Each row is a point. Examples show where two turns around zero, p and q, send a point. Write where each new point lands after one turn and then the other. Backwards means that the second turn is done in reverse. Each puzzle has new turns, and all numbers are rounded.

Turn p:
-7; 28 -> 18; 23
-37; 27 -> -1; 46
20; -4 -> 9; -18
18; -44 -> -24; -41
5; -6 -> -2; -8
Turn q:
-10; -23 -> 12; -22
23; 51 -> -27; 49
4; -24 -> 22; -11
-17; -4 -> -7; -16
Where do these land?
q, then p: -7; -22 -> -7; -22
p, then q backwards: -8; 24 -> 25; 1
q, then p: 8; -25 -> 8; -25
p, then q: 46; 15 -> 46; 15
q, then p: -39; 8 -> -39; 8

Turn p:
6; -12; 22 -> 3; -4; 25
0; 33; 20 -> -28; 25; 10
-21; 28; 19 -> -39; 7; 5
15; -3; -49 -> 31; 6; -41
0; -46; -13 -> 33; -35; 0
Turn q:
-11; 24; -1 -> -25; 5; -6
-24; -33; -25 -> 14; -44; -14
9; -20; 6 -> 20; -3; 10
17; 63; 4 -> -39; 51; -13
28; -18; -9 -> 33; 9; -7
-18; -16; 26 -> -2; -18; 31
Where do these land?
q, then p: 19; -19; -8 -> 20; 20; 2
p, then q: 57; -16; 12 -> 3; 57; 19
p, then q: -46; -2; 8 -> 4; -46; 7
q, then p: -1; 17; -19 -> -2; -4; -25
q, then p: -30; 20; 6 -> -19; -31; -3

Turn p:
-40; 9; -14; -28 -> -35; 31; -14; -18
0; -25; 14; 8 -> -12; -21; 12; 14
11; 27; 36; 4 -> 22; 23; 28; 19
-23; 36; -35; -33 -> -7; 43; -28; -38
-21; 6; 8; 25 -> -6; 9; -12; 30
35; -36; 11; 8 -> 10; -46; 22; 2
37; -17; -22; 15 -> 26; -39; -10; -10
Turn q:
-9; -5; -17; 15 -> 3; -7; -21; 11
23; 11; 37; 18 -> -7; 18; 35; 27
0; 26; 28; 5 -> -17; 30; 16; 7
-18; 14; -14; 5 -> -4; 11; -24; -2
-21; -30; -12; -78 -> -4; -37; 2; -79
18; 21; -20; 19 -> 26; 20; -11; 17
8; -36; -3; 18 -> 5; -34; 2; 22
Where do these land?
q, then p: -14; -5; 0; -22 -> -19; 4; 6; -18
q, then p: -15; 20; -14; -3 -> 6; 14; -16; -19
q, then p: -28; 4; 12; 7 -> -19; 14; -20; 5
p, then q: -27; -13; -19; 5 -> -3; -8; -34; -7
q, then p: 83; -5; 21; 13 -> 46; -17; 54; 46

Turn p:
43; 20; 47; -23; 46; 8 -> 23; -19; 53; -9; 58; -5
2; 11; -16; -16; -9; 31 -> 29; -6; -25; -5; 6; 10
20; -44; -33; -12; -7; -14 -> 18; -17; 2; 22; -43; -29
-31; 2; 1; -21; -12; 17 -> 5; 3; -24; -35; -5; 3
-4; -4; 12; -2; -18; -17 -> -4; 21; 10; -7; -13; -3
-26; 10; 20; 26; 16; 1 -> -38; -2; 2; -11; 15; 17
-31; 12; -17; -30; -7; -17 -> -2; 18; -29; -22; -1; -31
26; -7; -14; 79; -9; -8 -> -32; 2; 10; 67; -17; 38
Turn q:
-15; 10; 31; 23; -22; 19 -> 7; -18; 32; -20; 3; 30
7; 24; 32; -13; -17; 17 -> 29; 0; 11; -28; -20; 16
20; -27; -11; -11; -21; 7 -> 11; -32; -23; 5; -3; -13
-3; 17; 27; -17; 49; -27 -> -14; 50; 18; -20; -14; -29
12; -8; -25; -23; -19; 59 -> 12; -26; -56; -17; -4; 30
-16; -43; -47; 34; -17; -32 -> -31; -34; 0; 62; 27; -11
6; 24; -18; 18; -22; -25 -> 23; 8; 14; 38; 9; 8
-27; 9; 24; -19; 45; -17 -> -33; 40; 17; -19; -22; -14
16; -7; -13; 10; 24; -1 -> -6; 11; -13; 0; 24; -16
Where do these land?
q, then p: -11; 7; -31; 7; -1; 8 -> -10; -17; -21; 10; 6; 16
q, then p: 28; 28; 30; -9; -38; -5 -> 42; 8; 41; 18; -3; 10
p, then q: 1; -62; -19; 1; 33; 15 -> -18; -65; 7; 14; -7; -26
q, then p: -50; 33; -23; 32; 19; 36 -> -1; -34; -41; -33; 38; 38
q, then p: 48; -28; -4; -35; 5; -7 -> 3; 19; 1; 37; -23; -46
q, then p: -4; 8; 12; 34; 0; -29 -> -22; 0; 33; -10; 21; 12
q, then p: 17; -22; 9; -17; -2; 8 -> 8; 4; 1; 4; -22; -25
q, then p: 5; 23; 3; -8; 26; 0 -> 10; 18; -11; 0; 27; -6
p, then q: -34; 13; 22; -5; -42; -25 -> 23; 31; -2; 7; -37; 35

Turn p:
-28; -28; 2; -7; -17; 7; -33; 9 -> -4; -21; -16; -38; 8; 10; 1; 28
-18; 22; 5; 0; 20; -23; 5; 36 -> 22; 30; -8; -5; -1; -35; -14; 11
-23; 24; 39; 30; -28; 6; -18; -19 -> -4; -19; 46; -2; 5; 4; -34; 36
-3; -43; -33; -16; 26; -33; 14; 33 -> 4; 5; -60; -14; 12; -35; 21; -24
-1; -21; -35; -42; 2; 9; -3; -2 -> -17; 13; -31; -26; -6; 21; 24; -20
34; 10; -17; 15; 1; -1; 48; 6 -> -5; 5; 7; 41; -23; -24; 22; -27
13; -12; 36; -33; 0; 24; -22; 3 -> 20; 6; 12; -13; 27; 35; 28; 17
-12; 17; -4; 12; 8; 39; -7; 33 -> 13; 14; -12; 11; -30; 6; 3; 42
0; 1; 5; -9; -22; 13; 21; -42 -> -40; -3; 29; 7; 5; 18; 6; -11
36; 49; -2; 37; -27; -7; -38; 3 -> 44; -26; 41; 2; -45; 7; -29; -8
1; -20; 5; 12; 36; -35; 34; -59 -> -33; -4; -7; 37; 49; -8; -27; -44
Turn q:
3; 0; 7; -11; -3; -14; -2; -41 -> -3; -4; -12; -15; -10; -22; -4; -33
-7; -20; 20; -4; 28; -16; 38; -13 -> 23; -26; -8; 12; 33; -23; 5; -21
38; -41; 0; -23; -40; -22; -20; -13 -> 7; 0; -11; -5; -56; -34; 42; -1
45; -11; 20; -29; 27; 18; -35; 21 -> 51; 19; 15; -32; -13; 23; 35; 3
-14; 1; -50; 18; 14; -2; 14; -8 -> 1; -16; -25; 19; -5; 8; -44; 14
1; 16; 14; 37; 19; 1; 31; 24 -> 2; -9; 18; 39; 32; 27; -2; -8
-20; 26; -16; 5; -33; 44; -19; -37 -> -56; 5; -25; -37; -12; 23; -16; -3
-3; -30; -6; -40; 27; 28; -34; 33 -> 41; 4; 4; -44; 3; 6; 13; 49
-30; 1; -2; 39; -26; -19; 8; -35 -> -47; -31; 3; 15; -8; -17; -23; -20
-18; 26; 9; 0; -25; -11; 43; 41 -> -25; 29; 7; 44; 38; -10; 9; 17
6; 33; 4; 8; 12; -7; -25; 26 -> 7; 29; 35; 2; -2; 20; -14; 1
Where do these land?
q, then p: 41; 2; -22; 13; -12; 14; -6; 7 -> -17; -13; 16; 9; -39; 5; 16; 15
p, then q: -23; 13; -26; 21; 20; -8; 67; -36 -> -47; -23; 37; 0; -1; -14; -61; -9
p, then q: -17; 7; -35; 8; 18; -3; -18; 35 -> -5; 32; -14; 12; -40; -5; -9; 20
q, then p: 14; -19; 32; -13; -16; -85; -4; 31 -> 21; -24; 58; 20; 30; -60; -19; -24
p, then q: -2; -25; -26; 10; -21; 7; -18; 13 -> -1; -7; -26; 4; -11; -21; 13; 30
p, then q: -14; 3; 102; -1; 9; 24; -15; -8 -> 57; 2; 53; 3; 47; 51; 25; 5
p, then q: 3; 12; -23; -9; 5; 13; 11; -9 -> -31; 3; -8; -3; 1; 6; -9; -2
q, then p: -20; 6; -2; 7; 30; 13; -6; -31 -> 2; -2; -20; -18; 17; 38; 2; -8
p, then q: -17; 14; 18; -5; -24; -17; 5; 4 -> 10; 16; 23; -7; 13; -23; 9; -7
q, then p backwards: -1; -23; 6; -22; -13; 23; 5; 26 -> -10; -22; 18; -13; -6; 22; 3; 28
p, then q: 35; 11; -24; -9; 3; 18; -21; -33 -> -30; -17; -27; -29; -7; 27; 17; -9
